Rows are points. A path goes straight from each point to the next, and from the last back to the first. The post is the endless flat space through its rows: a point in 2 columns, a line in 3, a plane in 4, and so on, so that a path can go around it. How many times does the path go around the post? Going back the other way cancels.

Post, 2 rows:
[[-0.24  0.42  0.13]
 [ 0.15 -0.53  0.16]]
Path (26 x 3):
[[ 0.37  0.04  0.34]
 [ 0.13 -0.04 -0.01]
 [-0.12 -0.42 -0.16]
 [-0.93  0.69  0.40]
 [-0.04 -0.15  0.57]
 [ 0.34  0.37  0.48]
 [ 0.33 -0.52 -0.60]
 [-0.38 -0.32 -0.03]
 [-0.65  0.65  0.69]
 [ 0.21 -0.22  1.04]
 [ 0.16  0.34 -0.09]
 [ 0.65 -0.33  0.35]
 [-0.10  0.18  1.07]
 [-0.56 -0.31  0.44]
 [-0.39  0.50 -0.07]
 [ 0.38  0.01 -0.35]
 [ 0.33 -0.33  0.36]
 [-0.53  0.68  0.57]
 [-0.41  0.16  0.01]
 [-0.41  0.22 -0.53]
 [-0.44 -0.11  0.56]
 [ 0.06  0.08  0.54]
 [ 0.56 -0.15 -0.14]
 [-0.04  0.07 -0.60]
 [-0.31 -0.28  0.07]
 [-0.11 -0.14  1.04]]
Times around: 2

Post, 5 rows:
[[-0.16  0.02  0.58 -0.25 -0.34  0.47]
 [ 0.49  0.74 -0.42 -0.13 -0.24 -0.22]
 [-0.01 -0.38  0.40  0.01 -0.05  0.58]
 [ 0.11  0.57 -0.24  0.23 -0.37 -0.40]
 [-0.43 -0.59 -0.33 -0.56  0.04  0.14]]
Path, 26 rows:
[[-0.58 -0.50 -0.47 -0.19 -0.38 -0.08]
 [-0.57  1.11 -0.45 -0.88 -0.76 -0.13]
 [ 0.23  0.29  0.15  0.80 -0.07  0.25]
 [ 0.10  0.29 -0.12 -0.53 -0.30  0.36]
 [ 0.24 -1.61  0.05  0.58  0.31  0.69]
 [ 0.04  0.34 -0.62  0.10 -0.57  0.30]
 [ 0.23  0.14 -0.62 -0.32  0.16  0.40]
 [-0.15  0.19  0.06  0.49  0.00 -0.25]
 [ 0.45  0.01  0.43 -0.14 -0.28  0.11]
 [ 0.34  0.43  1.13  0.61 -0.83  0.29]
 [ 0.09  0.17  0.10 -0.30  0.18 -0.26]
 [ 0.01 -0.16 -0.26  0.04  0.23  0.17]
 [-0.51  0.63 -0.23 -0.19 -0.62  0.03]
 [ 0.83  0.54 -0.78 -0.50 -0.32  0.07]
 [ 0.07 -0.41  0.64 -0.20 -0.17  0.52]
 [-0.19 -0.43 -0.49 -0.33  0.22 -0.38]
 [-0.07 -0.37  0.30 -0.04 -0.57 -0.19]
 [ 0.36  0.12  0.00 -0.24 -0.59  1.02]
 [-0.26  0.64  0.53  0.45 -0.39  0.22]
 [-0.45 -0.29  0.56 -0.19  0.40  0.52]
 [ 0.45  0.36  0.23 -0.19 -0.20 -0.52]
 [-1.04  0.41  0.11 -0.33 -0.19 -0.33]
 [-0.50  0.08 -0.24  0.14 -0.31  0.26]
 [-0.14 -0.36  0.25  0.37  0.11  0.50]
 [-0.61 -0.16  0.13 -0.24  0.32 -0.34]
 [ 0.08  0.12  0.88 -0.06 -0.46  0.37]]
Times around: 1

Post (8 x 9):
[[-0.81 -0.24  0.23  0.10 -0.79  0.49 -0.90  0.17  0.05]
 [-0.34  0.00  0.19  0.01  0.23 -0.07  0.21  0.17  0.15]
 [ 0.09  0.02  0.01  0.22  0.68  0.50  0.25 -0.08 -0.42]
 [ 0.58  0.22 -0.60  0.91  0.29 -0.19  0.23  0.04 -0.11]
 [ 0.12  0.48  0.47  0.04  0.20  0.00 -0.06 -0.06 -0.10]
 [-0.27  0.22 -0.54  0.00 -0.56 -0.08 -0.19 -0.29 -0.29]
 [-0.03  0.04  0.29 -0.37  0.92 -0.28  0.01 -0.02 -0.57]
 [ 0.43 -0.29 -0.02  0.55  0.57  0.18  0.07 -0.20  0.14]]
Path (32 x 9):
[[ 0.12 -0.06 -0.08  0.16  0.66  0.74  0.65  0.35 -0.03]
 [ 0.35 -0.15  0.27 -0.04 -0.10  0.67  0.46 -0.56  0.21]
 [ 0.36  0.24 -0.34  0.18 -0.23 -0.19  0.58 -0.37 -0.63]
 [-0.06 -0.10 -0.74  0.63 -0.20 -0.44 -0.13 -0.40  0.02]
 [-0.21  0.28  0.57  0.14 -0.03  0.46 -0.76 -0.12 -0.29]
 [ 0.04 -0.12  0.57  0.32  0.97  0.81  0.21 -0.16 -0.62]
 [ 0.83 -0.46 -0.41  1.11  0.13 -0.19  0.71 -0.15  0.72]
 [ 0.36  0.59 -0.05  0.13 -0.33 -0.16 -0.12  0.26 -0.23]
 [-0.42  0.13 -0.21 -0.62 -0.28 -0.49 -0.57  0.04 -0.36]
 [-0.20  0.84  0.14  0.19 -0.75  0.12 -0.36 -0.21  0.16]
 [-0.70 -0.01  0.28 -0.43  1.00 -0.15  0.21  0.19 -0.36]
 [ 0.25  0.45  0.09 -0.41  0.21 -0.47 -0.80 -0.50 -0.42]
 [-0.37 -0.19 -0.66 -0.64  0.18 -0.54 -0.57  0.36 -0.84]
 [-0.06 -0.26  0.51  0.07  0.40  0.51  0.72  0.20  0.45]
 [ 0.22  0.36  0.08  0.23 -0.01  0.33  0.29  0.09 -0.03]
 [ 0.04 -0.16 -0.02  0.21 -0.26  0.25  0.33  0.00  1.25]
 [-0.25  0.88  0.60  0.21  0.77  0.55 -0.02  0.35 -0.33]
 [-0.13  0.84 -0.52  0.51  0.02  0.21  0.24 -0.61 -0.44]
 [-0.33  0.27  0.14  0.11  0.03 -0.68 -0.31 -0.29 -0.53]
 [ 0.16 -0.54 -0.18  0.46 -0.06  0.54 -0.12 -0.13 -0.82]
 [-0.05 -0.95 -0.40 -0.24  0.50 -0.61 -0.12 -0.38 -0.30]
 [ 0.14  0.82  0.21  0.46 -0.07  0.34 -0.14 -0.15 -0.45]
 [-0.02  0.24 -0.29  0.89  0.32  1.08  0.21 -0.12 -0.09]
 [-0.78  0.37  0.70 -0.17  0.21  0.62 -0.58  0.88  0.03]
 [-0.06 -0.13 -0.15 -0.22  0.36  0.07  0.31 -0.03 -0.15]
 [ 0.40  0.13  0.19  0.35  0.46  0.57  0.13  0.56 -0.62]
 [-0.51  0.20 -0.01  0.30  0.07 -0.20  0.94  0.59 -0.35]
 [-0.16 -0.77 -0.07  1.00  0.02  0.20 -0.69 -0.22  0.32]
 [ 0.70  0.26 -0.32  1.57 -0.30  0.28 -0.01 -0.54  0.10]
 [ 0.42  0.34  0.41  0.23  0.40  0.35 -0.12  0.02 -0.86]
 [ 0.02 -0.43  0.22  0.32  0.09  0.85  0.09  0.31  0.42]
 [ 0.11  0.00 -0.50  0.12 -0.27  0.18 -0.53 -0.16 -0.11]]
Times around: 0

Post:
[[ 0.48 -0.06 -0.24  0.41 -0.19 -0.30 -0.40 -0.09  0.18  0.75  0.70 -0.30
   0.26 -0.22]
 [-0.12 -0.06  0.06  0.09 -0.05 -0.64  0.62 -0.24  0.06 -0.34  0.06  0.02
   0.02  0.48]
 [ 0.58  0.59  0.27  0.27  0.21  0.02 -0.18 -0.01 -0.61 -0.54 -0.38  0.31
  -0.21  0.46]
 [-0.28  0.15 -0.38  0.03  0.33  0.41 -0.06  0.19 -0.26 -0.60 -0.40  0.40
   0.27  0.25]
 [ 0.25  0.36 -0.03 -0.23 -0.18  0.42  0.19 -0.20 -0.12 -0.29  0.17  0.00
  -0.24  0.41]
 [ 0.19 -0.02 -0.32  0.26 -0.10  0.15  0.04 -0.38  0.20  0.00 -0.26  0.17
  -0.14  0.62]
 [ 0.37  0.28 -0.85 -0.38 -0.31  0.02 -0.13  0.10 -0.18 -0.57 -0.13  0.12
  -0.54  0.28]
 [ 0.32  0.52 -0.02 -0.40  0.38  0.01  0.01  0.06 -0.19 -0.23 -0.28  0.12
  -0.40  0.18]
 [-0.27 -1.00  0.16  0.97  0.49  0.00 -0.43 -0.35 -0.44 -0.19  0.37 -0.29
   0.25 -0.38]
 [-0.56  0.61 -0.04 -0.03 -0.05 -0.05 -0.02 -0.45 -0.24 -0.10 -0.07  0.33
  -0.24  0.74]
 [ 0.33 -0.08  0.08 -0.33  0.12  0.37 -0.59 -0.19  0.20 -0.40  0.18  0.53
   0.01 -0.05]
 [-0.49 -0.82  0.58  1.20 -0.05  0.40 -0.22  0.11  0.06  0.27  0.05 -0.22
   0.47 -0.69]
 [ 0.85 -0.52 -0.02  0.07 -0.15 -1.10  0.52  0.38 -0.78  1.08  0.53 -0.23
   0.27  0.03]]
Path:
[[ 0.53 -0.62 -0.01  0.98  0.24  0.18 -0.37  0.01 -0.70 -0.12 -0.44  0.16
   0.69 -0.11]
 [ 0.35 -0.28 -0.68 -0.17 -0.42 -0.27 -0.37  0.05 -0.02 -0.05  0.18 -0.35
  -0.71  0.06]
 [-0.01  0.06  0.47  0.16  0.11 -0.15  0.19 -0.45 -0.13 -0.48  0.38 -0.21
  -0.49  0.53]
 [ 0.89 -0.07 -0.38  0.01 -0.44 -0.59  0.37 -0.09 -0.87 -0.13 -0.26 -0.38
  -0.73  1.36]
 [ 0.56  0.15 -1.06  0.53  0.17 -0.35 -0.44  0.19 -0.90 -0.22 -0.28 -0.31
  -0.78  0.67]
 [ 0.44 -0.09 -0.31 -0.18 -0.12 -0.36  0.08 -0.31  0.25  0.52  0.23  0.15
  -0.63  0.55]
 [-0.06 -0.81 -0.71  0.75 -0.29  0.09 -0.55 -0.92  0.19 -0.11  0.89 -0.74
  -0.67  0.76]
 [-0.66  0.21 -0.25  0.15  0.10 -0.46  0.35 -0.04  0.08  0.20 -0.28 -0.46
  -0.19  0.63]
 [ 0.94  1.00  0.22 -0.47  0.95 -0.31 -0.14  0.05 -0.74  0.15 -0.27  0.47
  -0.22  0.87]
 [ 0.35 -0.20 -0.36 -0.29 -0.05  0.74 -0.18  0.20  0.41 -0.14  0.18  0.81
   0.21 -0.41]
 [ 0.39  0.42 -0.32 -0.71  0.59  0.18 -0.11 -0.06 -0.55 -0.10  0.24  0.06
   0.05 -0.13]
 [-0.28 -0.28 -0.07  0.41  0.00  0.43  0.13 -0.36  0.22  0.29 -0.06 -0.51
   0.00  0.07]
 [-0.32 -0.52 -0.32 -0.31  0.11 -0.22 -0.17 -0.22 -0.86 -0.09  1.05 -0.46
  -0.04  0.19]
 [-0.11  0.49 -0.64 -0.13 -0.18  1.14 -0.60 -0.40 -0.14 -0.35  0.76 -0.19
  -0.96  0.61]
 [ 0.06  0.21  0.06 -0.08  0.22 -0.42  0.38 -0.20 -0.82 -0.32  0.36  0.12
  -0.49  0.30]
 [ 0.37  0.48 -0.46  0.27 -0.02 -0.18  0.67 -0.15  0.20 -0.25  0.01  0.05
  -0.07  0.24]
 [-0.21 -1.02 -0.50 -0.04  0.45 -0.78  0.61 -0.24  0.29  0.19  0.27  0.54
   0.25 -0.19]
 [ 0.47  0.61  0.01  0.58  0.10 -0.67 -0.20 -0.34 -0.25  0.04 -0.08 -0.30
  -0.08  0.16]
 [-0.26  0.65 -0.16  0.29  0.19  0.14 -0.62  0.00 -0.10 -0.26 -0.26  0.36
   0.49  0.28]
 [-0.52 -0.11 -0.11  0.56 -0.28  0.02 -0.12 -0.47  0.43 -0.04 -0.12 -0.21
  -0.23  0.49]
 [ 0.09 -0.36 -0.59 -0.22  0.33  0.06 -0.06 -0.11  0.35  0.58 -0.53  0.49
   0.84  0.34]
 [ 0.54  0.64 -0.39  0.69 -0.53 -1.12  0.51  0.25 -0.51 -0.01 -1.04 -0.36
  -0.01  0.43]
 [ 0.91  0.67 -0.08  0.31 -0.02 -0.03 -0.33  0.23 -0.65 -0.45 -0.31 -0.31
  -0.51  0.25]
 [ 0.78  0.02  0.69  0.04  0.11 -0.70 -0.03  0.24 -0.87  0.60  0.07  0.11
  -0.45  0.14]
 [-0.07 -0.63  0.08  0.14 -0.54 -0.21  0.79 -0.48  0.40  0.42  0.96 -0.76
  -0.45 -0.18]
 [ 0.57  0.10  0.55  0.23  0.38  0.50  0.14  0.46 -0.63 -0.02 -0.36  0.32
   0.38 -0.67]]
Times around: 3

Post:
[[-0.36  0.58  0.31  0.32  0.06  0.20 -0.38  0.40 -0.03  0.61 -0.05 -0.21
   0.30  0.45 -0.37  0.10 -0.41  0.63]
 [-0.20  0.52 -0.51  0.26  0.41 -0.47 -0.33 -0.73  0.14 -0.02  0.64  0.60
   0.18 -0.29 -0.44  0.01 -0.15  0.44]
 [ 0.28 -0.66  0.14  0.22  0.24  0.05 -0.42 -0.57  0.16  0.49 -0.18  0.66
   0.09  0.27  0.23  0.36  0.14 -0.68]
 [-0.14  0.46 -0.36  0.36 -0.27 -0.24  0.56 -0.06  0.02 -0.16  0.78  0.48
   0.57 -0.21 -0.32  0.17  0.07  0.43]
 [-0.34  0.67  0.24 -0.08  0.00 -0.62  0.07 -0.07 -0.64 -0.01  0.10  0.41
  -0.33 -0.50 -0.08 -0.15  0.04  0.64]
 [ 0.85  0.25 -0.02  0.15 -0.13  0.05  0.04 -0.72  0.22  0.17 -0.29  0.38
  -0.43  0.19 -0.17 -0.13  0.49 -0.91]
 [ 0.59 -0.48  0.12  0.58  0.06  0.27 -0.52 -0.57  0.40  0.03 -0.66 -0.21
  -0.16 -0.24  0.31  0.39  0.44 -0.52]
 [-0.68  0.28 -0.12 -0.11  0.17 -0.06 -0.27  0.31 -0.47 -0.01 -0.05 -0.11
   0.62  0.02 -0.99  0.00 -0.21  0.18]
 [-0.41  0.52  0.41 -0.12 -0.15  0.21 -0.36 -0.40  0.08 -0.36  0.10  0.22
   0.61  0.35 -0.70 -0.45 -0.41  0.59]
 [-0.49  0.09  0.12 -0.02  0.57  0.10 -0.05  0.14  0.00 -0.20 -0.03 -0.24
   0.05  0.49 -0.53 -0.16  0.00  0.52]
 [-0.37  0.29  0.07  0.14  0.25  0.29 -0.26  0.39  0.48 -0.28 -0.29 -0.10
   0.34  0.02 -0.26 -0.46 -0.54  0.15]
 [-0.75 -0.19  0.24  0.47 -0.11  0.28  0.19 -0.15  0.24 -0.01 -0.12 -0.02
  -0.06  0.25 -0.58  0.02 -0.49  0.32]
 [ 0.68  0.08  0.17  0.14  0.07  0.70 -0.54 -0.56  0.06 -0.14 -0.23  0.58
  -0.26 -0.03  0.33  0.74  0.19 -0.80]
 [ 1.13 -0.36  0.10 -0.05 -0.09 -0.14 -0.46 -0.37 -0.12  0.28 -0.20  0.06
  -0.23 -0.16  0.04  0.34 -0.22 -0.34]
 [-0.40  0.31  0.13  0.42  0.00 -0.62 -0.06 -0.38 -0.21 -0.21  0.61 -0.06
   0.31 -0.08  0.09  0.29 -0.35 -0.05]
 [-0.34  0.30 -0.75  0.22 -0.15 -0.05 -0.08 -0.51 -0.23 -0.18  0.04  0.26
   0.15 -0.06  0.34 -0.11 -0.21  0.35]
 [ 0.61 -0.25  0.29 -0.44  0.27  0.35 -0.03 -0.59  0.11  0.46 -0.15 -0.39
  -0.22 -0.20  0.35  0.38  0.09 -0.64]]
Path (28 x 18):
[[ 0.73 -0.02  0.93 -0.86 -0.21  0.04 -0.09  0.23 -0.74 -0.42 -0.10 -0.70
   0.64 -1.17  0.19 -0.02 -0.99  0.45]
 [ 0.24  0.40  0.22  0.03 -0.48  0.60 -0.53 -0.37  0.08  0.10  0.62  0.61
   0.81 -0.03 -0.52 -0.15 -0.44 -0.25]
 [ 0.09 -0.25 -0.08  0.14 -0.35  0.35 -1.11 -0.13 -0.38  0.01 -1.49 -1.03
  -0.59 -0.25 -0.42 -0.32  0.44 -0.12]
 [ 0.31  0.74 -0.46 -0.03  0.30 -0.36 -1.16 -0.54  0.24 -0.09  0.03  0.75
   0.18  0.23 -0.59 -0.44 -0.26  0.39]
 [ 0.11  0.48  0.39  0.00  0.91 -0.65 -0.90  0.40 -0.36 -0.17  0.09  0.15
   0.63  0.12 -0.09  0.48 -0.53  0.79]
 [ 0.42 -0.11 -0.11  0.05  0.14 -0.36 -0.45 -1.12 -0.69  0.22 -0.29  0.38
   0.02 -0.13 -1.00  0.47 -0.65  0.07]
 [ 0.00  0.65  0.34 -0.33  0.17 -0.29 -0.58 -0.77 -0.65  0.26 -0.41 -0.46
  -0.36 -0.08 -0.10 -0.53 -0.02 -0.20]
 [ 0.28  0.47  0.14 -0.28  0.85 -0.47 -1.30  0.30 -0.53  1.01  0.15 -0.10
   0.02  0.34  0.32  0.15  0.16  0.48]
 [ 0.06 -0.13 -1.38  0.85 -0.61 -0.03  1.50  0.23  0.14 -0.68  0.45  0.32
  -0.37  0.04 -0.52  0.49  0.71  0.32]
 [ 0.90  0.18  0.19  0.09  0.41  0.03 -0.03 -0.75  0.53  0.60 -0.72  1.17
  -0.55  0.44 -0.49  0.16  0.63 -0.50]
 [-0.11 -0.18  0.23  0.09  0.48  0.22  0.09 -0.26 -0.25 -0.19  0.01  0.44
   0.32  0.67 -0.41  0.18  0.05  0.36]
 [ 0.05  0.11  0.10  0.27  0.60 -0.24 -0.11  0.09  0.08  0.19  0.91  0.53
   0.53 -0.71 -0.22  0.08 -0.62  0.23]
 [ 0.36 -0.36 -0.06 -0.45  0.33 -0.18  0.33 -0.62  0.21  0.34  0.53 -0.85
  -0.74 -0.57 -0.07 -0.02 -0.33  0.18]
 [-0.65 -0.45  0.15  0.16 -0.15  0.27 -0.09 -0.20  0.21 -0.08 -0.30  0.12
  -0.74 -0.48  0.75  0.15 -0.15  0.18]
 [ 0.16  0.09 -0.08 -0.11  0.83 -0.63 -0.16 -0.33  0.17 -0.07  0.02 -0.74
   0.04  0.07 -0.07  0.20  0.12 -0.60]
 [ 0.08  0.27  0.52 -0.25  0.54  0.16 -0.51  0.19 -0.20  0.31 -0.43 -0.34
  -0.13 -0.11 -0.83  0.68 -0.27  0.68]
 [-0.34 -0.25 -0.34 -0.43 -0.17 -0.50  0.08 -0.64 -0.60  0.67 -0.25 -0.26
  -0.34  0.33 -0.87 -0.08  0.47 -0.46]
 [-0.31 -0.70 -0.20  0.29  0.38 -0.56  0.27 -0.75  0.25  0.42  1.07 -0.44
  -0.02 -0.03 -0.80  0.40  0.11 -0.06]
 [ 0.37  0.18  0.46  0.77 -0.69  0.77 -0.31 -0.23  0.15  0.19 -0.04  0.53
   0.42  0.13  0.12  0.04 -0.33  0.17]
 [ 0.48  0.50  0.20  0.08  0.51 -0.39  0.71 -0.82 -0.06  0.20  0.19  1.04
  -0.49  0.38 -0.52  0.13  0.53  0.06]
 [-0.29 -0.17  0.03  0.10  0.59  0.16 -0.05 -0.28  0.51 -0.38 -0.49  0.08
  -0.40  0.12  0.14  0.15 -0.14 -0.10]
 [ 0.17 -0.75  1.12  0.18  0.08  0.17 -0.32 -0.46  0.76  0.76  0.18 -0.31
   0.01  0.17 -0.20  0.85 -0.70 -0.05]
 [-0.12  0.39 -0.17  0.61  0.55 -0.36  0.15 -0.23  0.16 -0.23 -0.11  1.01
  -0.21 -0.13 -0.50  0.50  0.09 -0.11]
 [-0.12 -0.57 -0.23 -0.13  0.69  0.28 -0.77 -0.54 -0.31 -0.41  0.00 -0.01
   0.20 -0.30  0.63  0.55 -0.64  0.01]
 [-0.76 -0.47  0.03 -0.13  0.55  0.22 -0.52  0.20 -0.71  0.11 -0.54  0.43
  -0.10  0.08  0.17  0.08  0.33  0.11]
 [ 0.58 -0.18 -0.29 -0.09 -0.91  0.32 -0.60 -1.04  0.26 -0.09  0.47  0.05
   0.37  0.24 -0.55 -0.08  0.03  0.31]
 [-0.58 -0.31  0.03  0.13 -0.19 -0.28 -0.20 -0.35  0.06  0.15 -0.03 -0.40
  -0.14  0.22  0.58  0.27 -0.67  0.35]
 [ 0.47  0.51 -0.25  0.13  0.24  0.30 -0.14  0.49 -0.20  0.57 -0.87 -0.07
  -0.33 -0.40  0.88  0.92  0.06  0.08]]
Times around: 3
